Each row is a point. Each copy is the shape, with its points in the same order, turned, moved and blurred by noise. Is it also mirrored, or only turned?

Shape:
[[ 32  46]
 [-37  30]
 [-13 -47]
 [  2 -19]
 [-27  50]
 [ 12 -21]]
Copy 1 (6 x 2):
[[ 56 -11]
 [ -2 -47]
 [-37  26]
 [ -8  17]
 [ 18 -56]
 [ -5  26]]
Copy 1 is: mirrored
Copy 2 (6 x 2):
[[ 47  -2]
 [ -7  45]
 [-54 -24]
 [-23 -17]
 [ 10  49]
 [-16 -30]]
Copy 2 is: only turned

Shape, 9 rows:
[[-18   0 -10]
 [-17  41 -53]
 [ 28 -22 -22]
 [ -2  29   4]
 [-10 -30  23]
 [ 36 -15   3]
 [ 35  48  20]
 [ 13  49  -3]
 [ 25  -7 -33]]
Copy 1 (9 x 3):
[[-17   8 -12]
 [-14  42 -60]
 [ 19  39   9]
 [  6 -12 -31]
 [ -6 -10  32]
 [ 39  23  18]
 [ 51 -14 -40]
 [ 21  -3 -51]
 [ 19  42  -4]]
Copy 1 is: mirrored
Copy 2 (9 x 3):
[[ -9 -15  10]
 [ 14  24  47]
 [ 31 -21 -19]
 [-18  19  -4]
 [-24 -40 -20]
 [ 12 -10 -41]
 [-12  46 -34]
 [ -3  40  -6]
 [ 35  -6 -10]]
Copy 2 is: mirrored
Copy 3:
[[ -9 -17 -11]
 [-58  -2 -42]
 [ 21   9 -43]
 [-23  14  -1]
 [ 27 -27   3]
 [ 29  21 -22]
 [-14  52  12]
 [-32  34  -3]
 [  6  11 -48]]
Copy 3 is: only turned

Shape (9 x 4):
[[-12   5 -27 -25]
 [  6   2 -16 -43]
 [ 16 -29 -12   4]
 [ -5 -14  11  14]
 [-19   2 -29  11]
 [ -4   4  60 -14]
 [ 15   7   7  12]
 [  8 -12 -14  14]
 [ -9   6  -8  16]]
Copy 1, 9 rows:
[[ -3 -17 -18 -44]
 [ 21 -11 -12 -56]
 [ 26 -28  -6   0]
 [  7  -9  15   1]
 [-22 -22 -13 -10]
 [ 21  27  53 -24]
 [ 13  12   1  -1]
 [  9 -16 -10   2]
 [-12  -2  -1  -4]]
Copy 1 is: only turned
Copy 2 (9 x 4):
[[  0   6 -28  11]
 [ 10  21 -28 -13]
 [ 31 -20   5   0]
 [  4 -15  26   2]
 [ -2 -14  -9  32]
 [-19  19  44 -35]
 [ 15  10  26  11]
 [ 22 -14   9  18]
 [ -4  -2  11  25]]
Copy 2 is: only turned

Shape (9 x 6):
[[-20 -23  -4  21  14  -3]
 [ 35  23  18 -12 -10  17]
 [ 11  30  -3 -26 -32  21]
 [ -4  11  13 -29  -8 -19]
 [ -1 -45 -10   9   8  -8]
 [-12  19  43 -22 -31   1]
 [-11 -22 -13   5  37   7]
 [-16 -19 -14  28  16 -19]
 [  6  -7  -6  -9   1  24]]
Copy 1, 9 rows:
[[-27  -9 -14  22  11 -11]
 [ 24  -3  39  14 -23  17]
 [ 10   6  28 -15 -44  17]
 [  6  11 -11  13 -28  31]
 [ -8 -31 -28  16   9 -10]
 [-16   1  14  27 -56  36]
 [-19 -12 -11   8  34   7]
 [-19  -1 -23  25  17 -19]
 [ -4 -19  13  -4  -3  10]]
Copy 1 is: mirrored
Copy 2:
[[-31 -21  -7   8   7   3]
 [ 31  16  12   1 -39  11]
 [ 14   7  -8 -16 -60  -9]
 [ -5  10  18 -29 -16 -17]
 [-18 -40  18  10  13   6]
 [-22  35  22 -18 -50  -4]
 [-10 -30  -3 -10  21  22]
 [-21 -23  -6  14  19  -8]
 [  6 -18   0  -9 -26  15]]
Copy 2 is: only turned

Shape, 10 rows:
[[-15  40  15 -16   4  12]
 [-38 -14  21  -3 -15  19]
 [-26  23 -12 -17  25   1]
 [-28   6 -34  22  13  31]
 [ 17  -3 -26   4  -3  -9]
 [ 36  -5  -3 -32   9 -22]
 [ 14  24  17  15  23 -10]
 [ 28   3  11  19  15 -33]
 [ 27  -8  -3 -43  36  16]
 [ 13  -2 -24   6  26  -5]]
Copy 1:
[[ -4  20  18 -34  41  26]
 [-25 -15  25   6  37  14]
 [  3  13 -19 -19  50  17]
 [ 16  25  -8  36  45  28]
 [ 14  13 -23  -3 -12  13]
 [ 15 -15 -30 -42 -17  19]
 [ 37  13  13 -31  14  -4]
 [ 38   8  -3 -27 -11 -19]
 [ 30 -30 -24 -30  13  50]
 [ 38   6 -26  -2  13  15]]
Copy 1 is: only turned
Copy 2 (10 x 6):
[[-22  48   4 -13   2  22]
 [-28  16  -2  27 -14 -12]
 [-39  14   6 -19  20  21]
 [-38  -9  31  29  23  28]
 [  6 -14  26  -5   2  17]
 [ 21  -7 -11 -40 -13  22]
 [ 20  25  -7  -5  25  24]
 [ 40   7  -6  -9  24  13]
 [-11 -11 -27 -28 -19  46]
 [  3 -20   7  -6  23  28]]
Copy 2 is: mirrored
Copy 3 (10 x 6):
[[-17  33 -17 -25  -8   0]
 [-14   2  -7   4 -52   8]
 [-32  -1 -34 -24   3  -7]
 [-31 -16 -34   9   1  38]
 [ 14  -8 -18  15  22  -4]
 [ 30 -10  -2 -16  22 -34]
 [-16  19  10   2  25 -11]
 [ -2   5  14  23  30 -31]
 [ 15 -25   3 -48  11  -7]
 [ -9 -25 -13  -1  30  -1]]
Copy 3 is: only turned
Copy 4, 10 rows:
[[-36  37  -4  -3  19 -14]
 [-60 -11  -2 -11  11  15]
 [-23  18 -11 -10  51 -12]
 [-16   5 -31   1  41  41]
 [ 17  -6 -20 -14   7   1]
 [ 19   6  11 -36   9 -29]
 [  5  14   8  26  11 -16]
 [ 21  -9   5  19   3 -27]
 [ 14  21  30 -43  37   0]
 [ 24  -4  -6  -8  31  -3]]
Copy 4 is: only turned

Shape (12 x 8):
[[ 16  -2  18   2  -1   8   6  13]
 [  3  16  18  17 -17   0  14   7]
 [ 12  32  22  17  12  10 -15   2]
 [-35  22 -22   1  -6 -26  14  -5]
 [ 16   6  -8  12  16  -3  -7   0]
 [ 13  -7  14 -38   6 -26 -60  14]
 [ 11   1 -40   6 -12   2  -3 -10]
 [ 17   7  -9  18   7  13 -24  -9]
 [-24  -6 -32   7  -6  13  -3  -3]
 [  0  13  18  20  -7  -8  17  34]
 [ 13   2 -37 -18   8  10   9  -8]
 [  0  -7  19   5   6  -6   4  -3]]
Copy 1:
[[  9 -17   5 -10  -2  16  -7  12]
 [ -5  -8  23   2 -16  14  -8  16]
 [ 14  -4   3  13 -18  35 -32  20]
 [-24  42   8  -4 -15 -20 -17  13]
 [ 17   5  -7   8   9   8 -16  22]
 [ 52  -9 -28 -26 -26 -20 -47  -8]
 [  6  15 -20   9  -3 -15  16  27]
 [ 19  -3 -22  22  -7  11 -12  20]
 [-22  13 -28   6  -5 -10   3  12]
 [-14 -20  27  -8  -6   7 -25  27]
 [ 14  23 -25 -16   7   3  16  25]
 [  5  -4   7  -4   4   9 -16  -6]]
Copy 1 is: only turned
Copy 2:
[[-30  -1  13 -13   3  -3  -3  13]
 [-34   4 -12  -6 -11 -16   1   2]
 [-29  12   9  23  -6  -1 -18  -8]
 [ 27  10 -35   0   2 -25   8   4]
 [ -8  -9   8   5  16   3  -4  -4]
 [ 28 -12  49 -12 -25   4 -43  11]
 [  7 -19 -21 -10   6  23  12 -10]
 [-12 -14   7  14  -1  18   1  -8]
 [ 13  -7 -24   2   1  17  22  21]
 [-36  -1 -16  -8   3 -28 -17  24]
 [ 12   0  -6 -21  23  27  11  -7]
 [-13   1  17  -6   0 -19  11   9]]
Copy 2 is: mirrored
Copy 3 (12 x 8):
[[ -7 -19  34  -3   6   7   1 -14]
 [ -2   1  29  21   6  16   3   5]
 [ 18   0  23   4  30  28 -20  -9]
 [ 10  25 -21  26   9   0  29  -2]
 [ 17  -4   8  -5  -2  21  -4 -25]
 [ 11   4   3 -38  17 -41 -34 -17]
 [  0  17 -12  -1 -29  23   4 -16]
 [ 15  -5   1  -2  -5  26 -26 -18]
 [-14  -2 -29  15  -8  18   2 -13]
 [ -6   9  36  26  20   9  15 -21]
 [ -2  -2 -10 -29 -22  26  18 -14]
 [ 13 -19  14  17   4  -5   0 -10]]
Copy 3 is: mirrored
Copy 4 (12 x 8):
[[  4   1  23  -6  -6   8  -1  13]
 [ 12   6   6  -1 -20  18  14  22]
 [ 16  33  21  -3 -13 -12  15  13]
 [  5  16 -50   7   9   6  20   7]
 [ 21  15   5   9   3   0  -7  -4]
 [-32 -12   9  15   6 -57 -21   8]
 [ 43  -7 -23   0  -4  -1 -15 -10]
 [ 37  10  13   2   1 -20  -1  -2]
 [ 39  -4 -29  -3  27   1  -1  12]
 [  0  17   4  10 -10  30   2  36]
 [ 23   4 -17 -20  14   3 -17 -22]
 [ -1   0  14   7   5  10  19   8]]
Copy 4 is: mirrored

Shape (12 x 9):
[[ 19  35 -13  -1  13  -8 -20   1   4]
 [-24 -19  11 -24   1 -23  -5  17  -9]
 [  9 -17 -29 -42 -25  23   8  41  -6]
 [  0   3  39   4 -10 -34  -6 -19  30]
 [  5   0 -44   5   4  25  22  -9  39]
 [ 16  -2 -21  46 -24  36 -11 -39  28]
 [ 20 -10  16  60 -17 -10  13   6   6]
 [ 23  10 -39   6 -20 -14  12   0  10]
 [  3 -25 -12 -22  35  15   8 -15  15]
 [  2   9  24  19 -34   5  -3   6  17]
 [-23 -25   4  29  21 -23   2   3  25]
 [ -3   7  14  -6 -34  27  39  -7 -19]]
Copy 1, 12 rows:
[[ 31  24  17   7  11 -13  21   7 -21]
 [  9   0 -25 -23  11  -1  -4  39  14]
 [ 16  30  15   2  24  31 -47  47  11]
 [ 13   7 -31 -20 -38 -30   1  10 -26]
 [ 25  16  51  -2 -14 -12 -34  -9  16]
 [  0   7  19  33 -23 -14 -31 -51 -13]
 [ 32 -27 -13  24 -43  14 -10  -8 -19]
 [ 27  29  22  28 -25   1  -5  15   8]
 [ 40  11   7 -27  19 -24 -33  -5  21]
 [ -2   1  -9   0 -29  11 -16   6 -35]
 [ 21 -39  -4 -12 -20 -26  -4   9  14]
 [ 10  28  -7 -21 -19  50 -23 -11  -1]]
Copy 1 is: only turned
Copy 2:
[[ 22  -6 -29   0 -32 -19   4 -14   3]
 [-11  14  26   9  -7  -9  17   0 -26]
 [ 36  37  13  14 -26  16  32  42   2]
 [  0  -1  11 -27 -18 -20 -42 -24 -15]
 [ 30  25 -12 -16  -3  -9   6   3  59]
 [ 29 -25 -30 -15  11  -4 -38  27  54]
 [ 36 -23  16  19  10 -17 -51  -4  17]
 [ 47 -13   3  -5 -20  -4  12  -5  30]
 [  7  42 -16 -13  22  -1  11  -3   7]
 [ 13  -7  10   3 -26  -8 -45   9   9]
 [ -6   4  19   4  24 -42 -13  -9   8]
 [  7   8  16  13 -18  53 -23   4  20]]
Copy 2 is: only turned
Copy 3 (12 x 9):
[[ 13 -11  11  10 -23   7   9  24  35]
 [  4 -27 -24   0  11 -21 -29  24  -7]
 [ 23   3 -17  -9  -9 -24  30  16 -43]
 [  5 -11 -17  -4  -1  -6 -43 -21  43]
 [ -1 -24  10 -26 -29  28  32 -16  -8]
 [ 30  -8  56 -29  -8  31   3 -39  12]
 [-15  18  44   4  -8  -5 -38 -27   5]
 [ -5   5  18 -31 -22  -8  19   6  12]
 [ -2 -47 -11   7  14  14  21 -10  -6]
 [ 23  17   6  -5 -13   1 -36 -19   5]
 [-22 -47  11  -4  -9  -1 -40 -11  -2]
 [ 11  35 -11 -15  21  29  -7   0 -18]]
Copy 3 is: mirrored

Shape (16 x 11):
[[ 12  22  -4  -7 -31  13   8 -16  12  -3   5]
 [  8  20  10  22 -24  -6  17 -25  13   2  16]
 [  4  17  -2  31 -38  -2  10   3   4   5  11]
 [-32 -12   0   2  21 -10 -10 -33  -7 -26 -30]
 [ -9  13   2  -9 -34   2  12  -7   9  21 -14]
 [ 10   0  15  -2 -20   6  26  -3  21  26  18]
 [  8  24   2  11  -9  11  21 -11   7  20  19]
 [  1 -11  29 -34 -19  -2   7  20  -7  -7  20]
 [-15 -23  -5 -15  -5   8   2 -13 -33   2  16]
 [ -5  32 -21   7  12   4  13 -13   1 -17 -15]
 [ 13  17 -17   8   6 -14 -21 -23   4   6 -11]
 [-36  -4 -41 -10  26 -15 -18 -39  -7 -16   2]
 [-28   7 -11  -9  24 -19  -8 -14 -24  -2 -18]
 [ -1   3 -18  14 -16  -1  12   6  27  11  20]
 [  3 -19  17 -16 -10  35  -3  14  -7   7   5]
 [  5   1 -40   2  22 -22  10 -33 -13 -20 -38]]
Copy 1:
[[  9  15   5   3 -21   3  22  -9  18 -20  22]
 [  3  24   6   7   5   0  18 -25  -5 -20  22]
 [ 16  12  -4  19   7   5  33 -12 -16 -18  20]
 [-23   7 -17  12  -1 -19 -27  -7   4 -21 -46]
 [  1  10  14  27 -23 -17  29  -8   4   7   1]
 [ -4   6  33  18   8  -3  22 -20   8   8  30]
 [-16  18   9   2  -1  16  23 -22  -1   6  16]
 [-10 -26  38   7  -9 -19  -9  17   5  -3  24]
 [-26 -32 -20  12  -9 -17  -6  -7   8   5   4]
 [-12  18 -10 -11 -12  17  14  -2   4 -17 -30]
 [ 13  26 -13  -7 -14   7  -9 -16  -7  15 -16]
 [-23  10 -50 -20   1 -19 -14   9  13   4 -28]
 [-22  -2 -17  -5 -12 -15 -13   6 -14   9 -36]
 [  7  12   8  12  24   7  24   4   9   6  14]
 [-12 -25  16  34 -13  13 -10   0  20   4  19]
 [  5  -2 -27 -25  -9  -6   2 -26  11  -4 -60]]
Copy 1 is: only turned
Copy 2, 16 rows:
[[ -8  -3  18 -16 -33  -5  13  -6   9   1  -2]
 [  5   6  22 -13  -6 -19  13 -11  31  -3  13]
 [  1  13  12 -26   7  -7  21   5  24   1  -4]
 [-10  -3  15   4  13 -31 -34 -50 -29   2  -6]
 [ -9 -12  25 -23 -14 -26  -1  16   0   3  -6]
 [ 16 -26  17  -9 -14 -10   8  19  19 -18   8]
 [  1 -13  22   6  -9  -2  14   6  29   2   4]
 [  9 -14  -2 -15 -12   9   2  15 -32 -19  30]
 [ -6 -37  -3  -4  10  -9  16 -18 -31   5  12]
 [-15  17  21  24  -7 -10  -3 -21   0  11 -17]
 [-15  -1 -12   2 -12 -21 -20 -23  21  17  -8]
 [-46 -15 -10  24   7 -34  -9 -55 -16  -7  -8]
 [-24  -6   0  20  16 -27 -25 -19 -25  17   5]
 [ -7  -8   0  -5  -1  -9  15   6  23 -27 -17]
 [ 11 -38   9 -18  -7  23  -4   3 -22  -4  -1]
 [ -2  10  -6  29  -8 -46 -10 -40 -17  22 -28]]
Copy 2 is: mirrored
Copy 3, 16 rows:
[[ 22  32 -18  -3 -20  -2  -1 -13  12  12  -4]
 [ 28  25 -23  -9 -30   2  25  12  -5  11  -9]
 [  8  30 -19  17 -32   6  13  19  -3   8   1]
 [ 20 -31  -7 -20  26   4  -3   7   0 -18 -41]
 [-12  30  -7  -6  -2   2   5  -9   1  19 -11]
 [  3  24 -12 -26 -23   3  23  -2  -3  21  23]
 [ 14  16 -31  -3 -24  12  22 -10  -7  21  12]
 [  4   9  16 -19 -16 -22 -10 -17 -18 -11  30]
 [-12 -28 -14 -13 -22 -18 -11 -14  -4  -9   0]
 [ 31  -2 -31  15  16   9  13 -12   8  -2 -13]
 [ 33 -10 -21   5   3   6  -9  11  -1  30 -13]
 [ 18 -36 -51 -15  27 -14 -21   7  -5 -11 -30]
 [  8 -32 -14   2  26  -6  -5  -9 -20   0 -22]
 [  2  19 -36  -7  -8   3   9  21   3  11  22]
 [ -5  -6   8 -19 -20  17 -16 -21   8  -5  28]
 [ 30 -35 -20  11  31 -18  12   2  29  12 -32]]
Copy 3 is: mirrored
Copy 4, 16 rows:
[[  3   7  34  -3 -38  11  -5 -11  15   1  15]
 [ 13  -2  43   2 -17   3   8   1   8 -19  14]
 [  8  14  31   2 -27 -11  -7  15  -1 -20  21]
 [-20 -32  -1  44   9  13 -12 -29  -6 -12 -15]
 [-11   4  31  14 -41 -13   3 -14  -4  14  10]
 [ 11  -8  28 -10 -24  -3  18   4  -8  23  26]
 [ 13  13  22  -4 -18   0  20   2  10   0  22]
 [-32 -19   6 -31 -27  13   6  -4 -20   8  21]
 [ -7 -19 -15  -5 -13   1   0 -39 -15 -11  33]
 [ -2   5  -3  24 -17   6   1  -4  33 -12 -15]
 [ 19   3  18   4  -2  -7 -11 -27   9 -10 -24]
 [ -8 -32 -15  25  18 -11 -22 -49  34 -17  -3]
 [-16 -16 -14  24  -4 -19   6 -34  -2 -15 -20]
 [  9   2  17  -5 -11 -20 -15  14  11  11  25]
 [-14   7  -5 -11 -16  20  -1 -16 -34  19  27]
 [ 24 -30 -19  31 -21  -2 -11 -31  21 -18 -31]]
Copy 4 is: only turned
